Each row is a point. To make a cloud, some directions were put in groups of two or more. Within a group, all points are equally far from the middle, so they leave a hole (a ring in 2 directions, a hollow ball in 3). The other directions are filled evenly. Then the cloud was stretched, turned, moved and blurred a little. Count the holes, and give their numbers of directions, smallest first.

Cloud (15 x 2):
[[ 0.08 -2.53]
 [ 0.31 -2.55]
 [ 2.35 -0.84]
 [ 1.61 -1.99]
 [ 2.33  0.25]
 [-1.83  0.31]
 [ 0.16  1.93]
 [ 0.12  1.91]
 [-0.60 -2.33]
 [ 1.73  1.36]
 [ 0.69 -2.46]
 [-1.58  0.89]
 [-1.02 -2.13]
 [ 1.46 -2.12]
 [-1.72  0.41]]
Holes: 1 (2)

Cloud, 19 rows:
[[-1.45 -1.21  1.52]
 [ 0.12  2.33 -0.05]
 [-1.71 -0.95  1.25]
 [-0.72 -1.85 -2.16]
 [ 1.13 -0.78  2.28]
 [-0.50  2.07 -0.78]
 [ 1.98 -0.74 -0.64]
 [-1.29 -0.75 -3.38]
 [-1.95 -0.22  0.26]
 [ 1.55 -2.00 -2.62]
 [-1.08 -1.50  0.70]
 [ 2.62 -0.01 -3.10]
 [ 0.15  2.48  0.95]
 [ 1.02  1.85 -2.72]
 [ 0.80  1.96 -2.21]
 [ 1.84  1.42 -1.54]
 [ 1.11 -1.63 -0.33]
 [ 1.51  1.59  1.41]
 [-2.08  1.14  1.36]]
Holes: 1 (2)

Cloud, 31 rows:
[[-3.64 -1.40 -1.36 -0.56]
 [-2.70 -2.73 -0.94  1.97]
 [ 0.46  2.27 -0.82 -0.84]
 [-1.70  2.13  0.07  0.35]
 [-3.09 -3.28  0.75  1.37]
 [-2.73 -2.45  0.84  1.59]
 [ 0.92  1.47  0.78 -0.85]
 [ 1.12  1.49  0.55 -1.51]
 [ 2.46  0.96 -1.03 -0.80]
 [-1.71 -0.62  0.74  1.77]
 [ 0.68 -0.90  0.14 -0.88]
 [ 0.95 -0.35 -2.08  2.16]
 [-1.43  1.11  0.52 -1.58]
 [-1.52  0.72 -1.54  3.14]
 [ 0.83 -0.38  2.13  1.82]
 [-0.37  0.72  0.03 -1.40]
 [-3.30 -1.03 -0.76 -0.35]
 [ 1.48  1.53  1.24 -0.14]
 [ 1.78 -2.65  0.04  1.78]
 [-1.85  1.64 -1.14  2.09]
 [ 0.67 -2.44 -0.26  2.11]
 [ 2.15 -1.59 -1.72  0.02]
 [-0.20 -2.18 -1.34  1.51]
 [ 3.11  2.32  0.28 -0.85]
 [ 2.53  0.01 -1.67 -0.29]
 [ 0.85  0.12  1.51 -0.14]
 [-2.23  1.74 -1.96 -2.14]
 [ 0.16 -2.94  0.19  0.08]
 [-1.66  1.94  0.50  0.11]
 [-0.59  0.34 -3.26  0.65]
 [ 2.18 -1.56 -2.89  0.34]]
Holes: 0

Cloud:
[[ 0.55 -0.18 -0.73 -1.72 -3.50 -0.23]
 [-1.76 -0.54 -0.51 -1.18  2.15  0.86]
 [-2.50  2.57  0.04 -1.63  1.40 -1.45]
 [-0.40 -0.46  1.08 -0.87  2.77 -1.32]
 [-1.33 -0.57 -2.08 -1.74  1.27 -0.46]
 [-2.45 -1.13 -0.54 -1.12  1.36  0.35]
 [ 2.96 -0.04 -0.21 -0.94 -2.13 -0.65]
 [ 0.35  0.83  2.73  1.03 -1.34 -0.72]
 [-1.68 -1.46  0.83 -1.77  1.40 -2.39]
 [-2.92  0.47  0.99  0.50  1.71 -1.92]
 [-1.03  0.67  2.45  0.00  1.78  0.89]
 [ 0.69  0.18 -1.06  1.48  0.29  2.19]
 [ 0.07 -2.44  0.26  1.53 -1.79 -1.53]
 [ 0.89 -0.07  0.34  2.84 -0.69  1.29]
 [ 0.97  1.55  1.76 -0.95 -1.53 -4.33]
 [-2.68 -1.78  0.17 -0.70  0.44 -0.13]
 [ 0.12  1.11 -0.21  1.36 -2.09 -3.06]
 [-0.67 -0.19 -0.23 -1.37 -3.46  0.13]
 [-1.94  0.87  1.46 -1.15 -2.82 -1.85]
 [-0.60  2.68  2.66 -0.09 -0.03 -1.36]
 [-2.82 -0.28 -2.75  0.71 -0.24  0.60]
 [ 1.21  2.85 -0.46 -2.68  0.65 -2.56]
 [ 0.00  0.73 -0.35  2.16 -2.57  2.00]
 [-1.07  3.32  0.32  0.41  1.74 -1.33]
 [-1.71  1.35 -1.01  0.47 -3.67 -0.52]
 [ 2.71 -1.53 -0.59  0.03 -0.56 -1.48]
 [-0.32  2.44  1.60 -0.35  1.68  1.48]
 [ 1.82 -0.16  1.46 -2.07  2.05 -1.08]
 [-3.38  0.15 -2.53  0.47 -0.06  0.45]
 [ 2.27  1.94 -0.49 -1.25 -1.68 -0.56]
 [-0.48 -1.72 -0.43  2.94 -1.45 -0.46]
 [-0.44  1.08 -2.22 -1.23  1.51 -1.19]
 [ 0.21  2.04  0.02  2.18 -2.48  1.01]
 [-3.15  1.86 -2.00 -0.37 -1.51  0.10]
 [-1.14 -1.60 -2.41 -1.51 -0.56 -1.01]
 [-0.20 -0.14 -1.96 -1.38  1.89 -0.56]
 [-2.69 -0.71  0.37 -0.46  2.15  0.22]
 [-2.55  1.74  1.50 -1.78 -0.93 -1.97]
 [-0.50 -1.17 -0.46  2.52 -2.28  1.62]
 [ 2.09 -0.95  1.61  0.65 -1.36 -1.29]
 [ 1.35  3.06  0.08 -1.54  0.34 -2.43]
 [-2.51 -0.90  0.24  0.20 -1.37 -3.16]
 [-0.17  1.90 -1.03 -1.53 -0.97  1.59]
 [-1.83  1.42 -2.22 -0.21 -2.59 -0.74]
 [-2.53  2.81  0.82 -2.00  0.45 -0.50]
 [-3.02  1.75 -1.62 -1.49 -0.77 -0.60]
 [ 0.85  2.52  1.13 -2.04  0.77 -3.71]
 [-0.53  0.65  2.57 -1.78 -2.06 -2.54]
 [ 1.34  2.77 -0.45 -0.97 -0.62  0.23]
 [-1.93 -2.12 -0.35  0.08 -1.65  0.83]
 [ 1.93  2.83 -0.34 -2.89 -0.11 -1.84]
 [ 1.87  1.30  1.22  0.93 -0.69  0.16]
 [ 0.46 -3.03  0.06  0.16 -2.30 -2.11]
 [ 0.69  0.32  0.47  0.72  0.11 -3.80]
 [ 0.09  3.18 -1.42 -0.23 -0.71 -0.19]]
Holes: 2 (2, 3)
